Each row of a before or after table is a point. The points were changed in one or more steps. Then noise was added and the rows were shuffled. The steps act on columns, c1 being the first. Write out the steps. A step turns or swaps two columns, mirrors them in a line or flattens them onto one, adds a multiple of one to another, or multiplies or shifts one. Angles are multiples of 10 degrees, from the lower column toward the higher: turns from -170 to 170, lines from 10 to 170 but not 90. Use the fewest steps. Two steps may share a column if one is a turn and the other turns, adds or multiplies; they go together, in the order done. Otherwise the lowest column goes first.
(in the rows, 128 means zero)

Before, 8 rows:
[[101  94]
 [161 126]
 [169 158]
 [154  76]
 [ 65  57]
 [192 138]
 [168 108]
 [183 140]]
After, 8 rows:
[[177 117]
 [179  90]
 [147 104]
 [105  76]
 [171  92]
 [136  85]
 [ 33 133]
 [ 83 128]]
Steps: turn c1 and c2 by -50 degrees

Before:
[[130 112 101 112]
 [136 150  94 157]
 [127  95  91 137]
 [ 88 179 101 184]
 [151  98 107 112]
 [155 177 125 139]
 [ 92 148 106 164]
 [116  96 150 117]
 [167 134 108 109]
 [160 156 116 165]]
After:
[[243 127 127 156]
 [205  78 137 135]
 [ 92 164 144 113]
 [130 152 112 147]
 [124 158  90 133]
 [ 10  60  82 118]
 [193 159 117 141]
 [ 20  99  97 119]
 [223  93 100 117]
 [153  97  90 139]]
Steps: multiply c1 by 3; turn c2 and c4 by 160 degrees; turn c3 and c4 by -40 degrees

Before:
[[ 95 161 125 125 130  77 118  74]
 [132 108  89 210 159  66  91 127]
 [177 143 158 200  46 184  56  97]
 [132 165  59 113  86 205 111 213]
 [ 98 213  98 126 100 132  91 191]
 [121 167  88 123  72  86 127 165]
 [185 127 171 198 167 109 145 148]
 [ 49 163  92 114  62 149 113 197]
 [134 133 154 113 130  82  86 137]]
After, 9 rows:
[[213 177 157 119 159 207 110 137]
 [199 196 151 123 152 147 112  48]
 [167 193 161 130 162  86  79 122]
 [ 78 135 150 132 159  77 111  99]
 [142 126 166 127 132  86 154 138]
 [ 97 209 162 160 127 180 214 176]
 [127  97 190 155 111  60  88 129]
 [150  87  94 157 136 106 148 180]
 [191 161 172 123 202 130 126  98]]
Steps: swap c1 and c8; turn c2 and c5 by 80 degrees; add 0.5 times c6 to c3; turn c3 and c7 by 120 degrees; multiply c4 by 0.4

Before:
[[119 162 153 173  73 144 145 126 170]
 [156 122 155 144  70 124 133 143 167]
 [165 151 115  98 143 148 119  90 134]
 [139 161 124  70 133 139 153 109 109]
 [161 122  77  84 120 143 117 104 121]
 [161 134 134 182  91 111 143  90 152]
 [162 114 121  65 144 127 145  70 155]
 [119 121 155 158 108 104 119 122 131]
 [123 124  68 142 147  69 118 124 197]
 [111  98  62 139 141 105 155 121 176]
 [165 128 144 174 132 121 128 139 180]
 [185 139  95  59 149 128 171 104 100]
 [110 104 136 205 111 137 135 139 177]]
After (13 x 9):
[[164  49 115 171 142 135 121  98 132]
 [116 219  66 132 109 120 159 119 177]
 [114 147 136  59  98 102 134 111 178]
 [155 139 154  72 154 124 130 142 166]
 [137  50 127 179 168 149 155 129 110]
 [122 181 153  94 127 141 121 115 131]
 [124 253  70 133 114 165 117 117 198]
 [168 146 132  77 135 145 141  81 150]
 [159 104  76 157 159 112 118 125 123]
 [187 111  92 199 162 144 171 127  99]
 [162 147 141  97  93 135 129 127 181]
 [123  47 153  60 142 140 147 108 169]
 [166 158 118 198 168 118 151  95 155]]
Steps: turn c2 and c6 by 130 degrees; multiply c2 by 2.5; turn c4 and c8 by -20 degrees; turn c4 and c5 by -140 degrees

Before:
[[ 80 172 104 115 178  83 121 152 129 128 140  66]
 [117 122 137 164  88 124 149 108 134 108 131 125]
 [138 141 136 123 121 107 119 134 164 115 124  92]
 [156 162  84  85 137 121 130 114  61 138 174 119]
 [145 106 144 111 150 125 127 135  91 182 164 139]
 [108 142 131 105 158 135 153 111 146 156  76 125]
 [133  80 113 131  83  76 130 107 142 163  89 117]
 [120 145 109 137 135 157  87 122 113 157 151 130]
 [106 173 139 128 117 118 152  81 166 122 121 165]
 [111 121 108  88 181 118 116 119 125 121 112 136]
 [158 106 106 172 116 127 191 135 162 175 154 159]
 [ 91 143  96  84  73  91 110 162 121 128 143 111]
 [ 96 110 101 143  71 150 175 137 161 160 124 136]
 [117 142 117 138 151 114 136 176 130 144  81 146]]
After (14 x 12):
[[  6 169  99  65 177 166 120 151 128 158 158 182]
 [ 99 123 145 113  92 141 152 111 134 147 112 122]
 [141  80 114  86  73 172 135 106 144 102 156 153]
 [ 76 173 149  80 114 138 154  76 168 117 131  94]
 [169 107 142  60 164 138 125 136  90  77 107 143]
 [ 50 110 125  92  78 117 178 138 159  97  99 137]
 [155 140 132  72 118 149 118 134 165 157 135 151]
 [195 161  83  36 156 149 131 116  65 125  97 143]
 [203 105 134 120 133 140 193 133 161  74 103 127]
 [ 84 124 102  39 166 122 116 116 125 130 170 118]
 [101 145 121  88 126 126 137 175 131 103 180 118]
 [109 145  89  85 147 106  90 121 113 102 103 141]
 [ 82 143 143  59 130 102 156 108 146 103 179 148]
 [ 34 146  84  32  89 178 111 158 122 138 103 142]]
Steps: multiply c1 by 2.5; add 0.5 times c7 to c3; shift c4 by -50; turn c5 and c11 by -30 degrees; turn c6 and c11 by -160 degrees; turn c10 and c12 by 150 degrees

Before:
[[ 65 158 108 125 116 129 107 128 125 151 122 147 105 142]
 [ 81 160 126 124 105  97 124 129 121 147 121 119  80 134]
 [131 141 149 126 135 112 113  97 129 114  90 130 136 151]
 [139 145 116 127 121 117 161 186 137 103  87 114 142 138]
 [ 96 121 148 139 138 104 124  99 126 111 121 115 154 143]
 [138 168 122 165 138 127 167 167 143  94  87 115 134 128]
 [137 126 138 137 145 120 104 118 131 117 117 122 142 112]
 [101 132 114 145  98 131 127 120 123 149 123 132  98 146]
 [138 136 136 139 150  95 133 113 124 119 126 146 152 140]
 [119 108 139 130 166 103 131 103 147 111 104 133 130 138]
 [147 161 106 148 150 127 162 183 105 112  76  92 126 145]]
After, 11 rows:
[[123 138 129 140 151  93 137 112 120 114 123 138 190 115]
 [115 131 110 127 149 122 102 122 130 114 114 127 162 133]
 [ 53 117 122 134 141 106 122 100 124 145 116 124 193 104]
 [ 81 109 123 134 169 105 128 100 147 127  98 132 134 114]
 [101 159 151 118 114 130 109 127 124 196 121 140  71 130]
 [ 65 172 134 178 135 126 166 168 145 100  74 116 142 131]
 [ 87 147 147 138 126 117 163 190 137 106  73 117 161 129]
 [142 132 149 144 100 130 130 121 121 162 121 131  50 127]
 [111 155 133 125  98  98 123 129 123 184 121 123   8 121]
 [119 163 154 160 148 130 161 184 106 104  60 102 124 128]
 [100 140 128 122 132 114 113  97 132 118  80 130 147  98]]
Steps: turn c1 and c10 by -60 degrees; multiply c1 by 2.5; turn c3 and c14 by -140 degrees; add 0.3 times c7 to c4; multiply c11 by 1.3; multiply c12 by 0.7; multiply c13 by 2.5

Before:
[[162 141 149 103 104 130 161 111 134 142 113 120 146 140 123 149 124 130
   86 121]
 [152 138 127 131 123 102 120 104 139 138  99  78 142 135 122 139 145 154
   74 130]
 [123 130 135  70 145 117 156 134  99 137  87 151 144 122 179 149 151 197
  162 100]
 [144 110 116 145 169 160 101 152 140 118 124 150 109 146 131 128 135 183
  171 137]
 [131 147 141 143 151 111 149 131 135 119 132  91 136 155 140 128 105 110
   95 126]
 [119  97 134 125 161 140 119 147 132 133 102 148 112 126 111 108 128 139
  171 133]
 [121 108  99 135 176 168 116 104 138 121 108 149 122 124 118 136 137 157
  156 126]
 [126  89 128 119 150 135 111 135 128 109 118 150 146 152 127 142 137 145
  170 109]
 [140 129 156 150 148 121 134 126 120 137 120 147 149 131 133 128 136 127
   74 115]
 [128 147 177 146 128 130 145 114 112 125 118 103 122 156 116 136 138 122
   80 103]]
After (10 x 20):
[[134 108 156 151 145 108 134 131 120 130 121 148 115 134 124 127 136 125
   75 113]
 [165 136 129 120 150 147 112 109 127 103 119 149 111 127 105 145 138 133
  171 110]
 [126 124 137  70 150  95 156  60  98 121  86 146 113 179 137 151 150 122
  160 101]
 [113 118 141 142  91  78 150 144 135 136 134 152 123 141  99 126 106 132
   96 128]
 [131  86 149 103 119 135 162 127 133 146 113 106 129 126 114 149 124 111
   85 121]
 [153 152 133 126 147 163 118 113 132 135 102 164 138 111 130 108 128 144
  171 131]
 [127 100 127 132  78  49 119 108 137 127  98 125 128 125 121 141 147 101
   74 129]
 [109 124 177 147 100 134 145 135 112 118 121 131 131 118 100 135 138 117
   81 104]
 [144 129 116 145 151 224 101  70 140 114 124 171 153 130 110 129 136 143
  171 137]
 [143 144 100 133 151 249 114 104 138 114 108 176 130 119 132 136 137  99
  156 128]]
Steps: turn c1 and c13 by 150 degrees; turn c1 and c2 by 110 degrees; swap c5 and c12; multiply c6 by 3; turn c8 and c18 by 100 degrees; add -0.7 times c17 to c10; turn c14 and c15 by -90 degrees

Before:
[[ 97  60 184 105 175 156  81 120 142  81 153 191 199 141  89 123 127 178
  108 119 124  78 173  51]
 [135  94 235  87 114 127 167 167  99  82  90 133 137 130  66  81 136 163
   93  54 125 196  41 105]
 [203  96 195 165 117 104  75 100 148 175 154 201 110 134  46  84 104  99
  143  60  92 174 108 137]
 [ 84  60  95 172  92 144 146  71  54  68 164 202 138 101 123 200 144 179
  113  97 170 159 164 146]
 [153 149 126  89 234 116  77 189  38  61  86 125 145 171 129 114  88 121
   92 159 114  57 186  68]
 [ 74 120 122  81 149 148 100 168  61 164 139  77 149 198 141 217 188 110
  134 171 121 113  40 182]
 [ 67 181 106 124 180  53  77 120 176 107 180 141  67  91  81 131 142 134
  112  80 139  94 178  48]
 [173 107 173 148 103 165 118 178 161 149 137 164  78  70 171 148  78 185
  118 154 140 117  61 108]
 [160 139 180  49 108  64 141 172  97 102 129 138  65 170 176 174 140 171
  126 138 175 136 182 177]
 [ 83 141 145  55 132 140 101 128 183 153 136 190 139  98 179 149 147  96
   76 171 160 110 148  78]]
After (10 x 24):
[[239  97 197 187 190 102  81 103 149 134  40 158 127 120 112 159 111 103
  147 167  77 169 108 131]
 [128 139 149  98  92 137  97 124 180 127 173 111 106 155 113  99 151  99
   75  99 157 107 145  95]
 [124  65  94 193 175 142 148  69  47 133 119 164 139 153  92  95 143 177
  107 116 206 164 163 151]
 [212 107 170 159 123 164 119 178 158 126 173 145 104 186 114 119  77 185
  118  90 160 119  61  97]
 [115 121 120  71  80 152  97 164  58 125 142  93 158  57 120 151 191 107
  133 118 212 115  37 175]
 [138  58 185 139 107 157  82 114 142 130  90 133 113 119 105 130 126 176
  106 172 122  80 173 100]
 [197 147 127  97  36 117  77 188  35 134 137 109 108  87 167 136  85 123
   93 191 107  57 191  88]
 [178  95 241 100 196 125 169 169  94 131  79 115 122 124 175 126 143 159
   94 163  82 197  40 111]
 [114 174 107 129 131  53  79 126 177 126  72 128  78 165  85 119 142 137
  112 200 130  96 175  42]
 [203 133 181  71 136  63 138 173  94 134 168 101 136  86 115  92 141 171
  127 108 184 133 180 139]]
Steps: shift c1 by 40; flatten c4 and c12 onto the line at 30 degrees; turn c5 and c20 by 130 degrees; multiply c10 by 0; turn c11 and c15 by -100 degrees; flatten c13 and c24 onto the line at 60 degrees; multiply c14 by -1; turn c16 and c21 by 80 degrees

Before (13 x 48):
[[145 151 166 135 139 126 147 108  81 164 110 133 143  82 174 106 153  46
  138 112  84  79  78  65 159 157  82 163  92 165 171 119 172  84 136 180
  183  60 112 128 103 151 102 104 181 117 149  94]
 [148 149 111 154 148 158  71  62  94 180 151  90 158 110 100 191  82 154
  138  92 103  92 149  77 131 180 175 194 117  89 147 125 146 178 157 118
  172 100 125 171  72  91 183 146 174  82 131 149]
 [ 97 109 114 125  95 131 175  70 195 102 102  98 101 104 173 180 130  72
  138 121 127  78  63 166 124 109 170  99 158  98  92  83 123 104 160 140
   90 100 155 146 125 116 169 140  97 104  99 151]
 [168 102  86 148 169 126  89 160 148 126 164 121 117  80  95 184 157 134
  185  90 152 160  85 104  81 147  88 165 162  94  80 112  76 178 135 163
  140 126 130  73 166 147 167  75 179 166 175 102]
 [137 145  96 136 107  84 155 157 185 121 182 158 115 116 143 176 105 115
  143 121 165 133 146 170  86 136 114 112 114 137  87  91  76  93 117 143
   86 108 180 123  87 161 160 162 134 116 133 148]
 [138 134 148 137  99  93 146 108 148 120  79  99 157  55 175 150 101 113
   71  90  85 135  77  63 173 171 158 143 107 146  85  68 145 158 141 164
  161  70  85 143 118 131  85 100 183  92 153 178]
 [111 124 149 121  92 139  64  87  82 195 124 151 129 100 128  83  91 119
  141 114 119 118 122 114  77 103 134 116  68 158 168  97 140 105  71 117
  106 146 162 164 114  96  75 111 193  96  99 139]
 [167 126 111 168 173 181  99 125 169  95 122 136 103 111  82 182 121 109
  111 139 105 137 100 118 148 116 146 155 144 187  78 106 122 137  62 117
  162 139  95 123 137 145 148 140 157 159 111 127]
 [113  48 128 135 107 115 178 154  86 190 151 113 125 136 118 147 160 117
   79 108 136 100 169 115 173 161 125 174 163 133 167 179 159 107  76  99
  176 109 182 144 131 149  96 162  82  99 119 128]
 [134 104 168 108 177 128  97 145  82 198 140 101 131 152 152 160  87 152
   94 106  96  78  72 118 111 138 140  98 148 135 167 133 140  81 144 154
  171 154 117 109 121  90  90  75  91 118  85 116]
 [100  95 153  90 179 187 160  92 170 155 126 182 157 148 116 115  87  91
  157 122 185  84 129 135 139 130 162 114 139 139 127  75 135 104  60 174
   94  66 103 177 156 168 135 125 138  88 151 150]
 [148 135  99 196  88 191 172 108 151 144 112 151  98  91 139 152  94 137
  108 149 132 161 158 111  96  94 182 128 120 171  74 150 108 150  51 165
  104  78 146 138  68 107  73 139 179 136 171 130]
 [130  54 102 102 134 191 111 152 182 147  77 152  78 109 194 145 136  86
  131 144 118 156 106 107  88 121 102 159 134 143  86 140 115 105 150  88
  121  53 186 183 123  92  87  83 118 176 110  86]]
After (13 x 48):
[[149 152 111 155 150 155  75  66  88 186 154  89 159 167 148 195  82 130
  142  92 107  97 151  83 131 185 175 192 116  92 142 126  97 181 161 118
  171  85 123 162  74  91 179 143 173  81 131 156]
 [ 94 111 115 130 100 129 174  66 195 102  99  96 106 144 125 178 126 189
  138 121 123  79  67 170 130 109 169  93 164  93  92  81 176  96 163 147
   81  85 156 102 125 113 168 146  97 106 103 153]
 [149 131  98 192  87 186 171 102 155 151 117 146  93 170 110 151  93 124
  105 147 132 161 160 106  96  85 190 128 127 173  72 146 132 152  50 170
  105  54 149 127  65 113  69 137 177 142 173 133]
 [139 148 107 139 108  84 155 160 187 121 180 162 109 136  74 174 107 132
  144 122 166 135 139 170  87 137 113 118 114 139  95  82 142  92 110 137
   86  92 186 116  84 162 164 162 141 113 135 148]
 [114  49 127 140 108 114 176 157  88 187 155 112 126 122 161 146 161 140
   77 110 135 102 171 115 170 164 128 175 158 134 170 178 120 110  80 101
  176  96 187 136 136 156  99 160  86  96 117 124]
 [137 139 150 135  97  87 151 108 145 118  79  98 151 190 139 152  99 155
   72  88  77 140  79  60 173 177 155 145 108 147  89  65 176 163 137 163
  159  30  88  94 117 131  81 104 179  89 156 181]
 [138  48 107 102 137 194 112 155 180 145  74 152  85 162 115 142 133 200
  133 142 119 161 104 110  81 113 108 158 133 147  90 143 186 106 148  91
  116  11 186 142 124  96  88  84 118 175 113  85]
 [165 130 114 169 172 187  94 131 167  97 124 134 102 140 125 178 121 148
  119 139 104 136  97 115 147 125 147 154 141 185  74 104  82 136  62 120
  164 151  93 102 139 145 145 134 153 158 114 130]
 [101  97 153  92 172 186 159  87 165 151 134 185 159 127 136 117  87 187
  151 122 182  74 133 130 138 125 163 120 142 145 118  80 112 106  63 174
   98  31 103 162 158 155 138 128 134  92 149 154]
 [135 103 167 106 179 126 100 147  84 198 141  99 136 100 143 160  86  90
   96 108  97  79  70 115 105 143 142  97 160 136 167 140 147  75 144 152
  170 171 116 136 121  90  83  74  88 119  80 115]
 [140 151 160 134 136 129 148 113  87 168 105 136 147 150 168 109 149 195
  137 111  82  80  81  73 164 151  85 156  91 166 167 114 175  88 140 177
  186  21 112  74 103 147 103 105 180 116 148  99]
 [120 124 154 119  95 143  61  90  86 194 129 149 130 166 138  81  83 156
  144 114 117 120 126 113  77 102 140 114  70 156 166  96 131  98  69 116
  102 154 164 140 115  86  80 104 197  96  96 141]
 [169 101  91 156 168 131  91 163 150 125 161 121 112 152  80 183 156  91
  183  85 151 157  83 102  81 155  84 164 160  93  82 106  91 167 130 158
  142 131 126  70 168 149 165  73 181 162 176 104]]
Steps: turn c18 and c40 by -150 degrees; turn c14 and c40 by 150 degrees; swap c15 and c33; multiply c38 by 1.6
